Each row of a before or after table is a point. One or more steps were done to the points. Then noise was added and the rows were shuffled. The steps act on columns, c1 being the first. Write out the steps. A step turns or swaps two columns, mirrors them in a line or flattens them onto one, adds a multiple of one to another, or multiplies or shifts one. Angles are multiples of 10 degrees, from the lower column toward the higher: turns from -170 to 170, lines from 10 to 170 but not 90. Use the fewest steps. Two steps may share a column if one is a turn and the other turns, adds or multiplies; they go together, in the order done. Otherwise the lowest column goes first.

Before (11 x 2):
-18, 22
-20, 26
40, -49
-18, -3
15, 6
37, -16
5, -26
-32, 6
21, -2
-15, 42
-44, 30
After:
-18, -9
-1, 44
18, 4
-15, 0
33, 43
9, 30
4, -26
8, 27
-29, -28
-21, -61
28, 16
Steps: mirror c1 and c2 in the line at 100 degrees

Before (10 x 8):
22, 21, -23, 29, 19, -12, 13, 4
-4, 52, 33, -35, 12, 22, 21, -47
12, 12, 19, 7, -41, 15, -36, -15
51, 37, -38, -30, -15, -31, 29, -15
-2, -22, 22, 33, 20, 34, 24, -47
12, 44, 15, -46, -33, 17, 19, 25
40, -12, 21, 4, 34, -15, -13, 3
32, 50, 6, -9, -43, 46, -39, 9
23, -25, -40, 11, 11, 34, -28, -57
-4, -5, -32, -1, 29, -3, -9, -42
After (10 x 8):
21, 33, -3, 1, 22, -18, 27, 55
-51, 35, -4, 30, 8, -19, -29, 53
4, 5, -43, -4, 31, 19, -10, 0
-28, -30, -6, -25, 24, 8, 15, 15
-4, -34, -32, 2, -40, -57, -48, -16
-51, -45, -33, 33, -16, 17, 31, -6
11, -36, -22, 17, -29, -34, 23, -46
14, -7, -16, 1, -39, -17, -33, 18
-31, 0, 16, 31, 30, 2, -13, 31
32, -46, -7, 49, 13, -37, 18, 14
Steps: turn c1 and c3 by -110 degrees; turn c2 and c6 by -160 degrees; turn c4 and c8 by 140 degrees
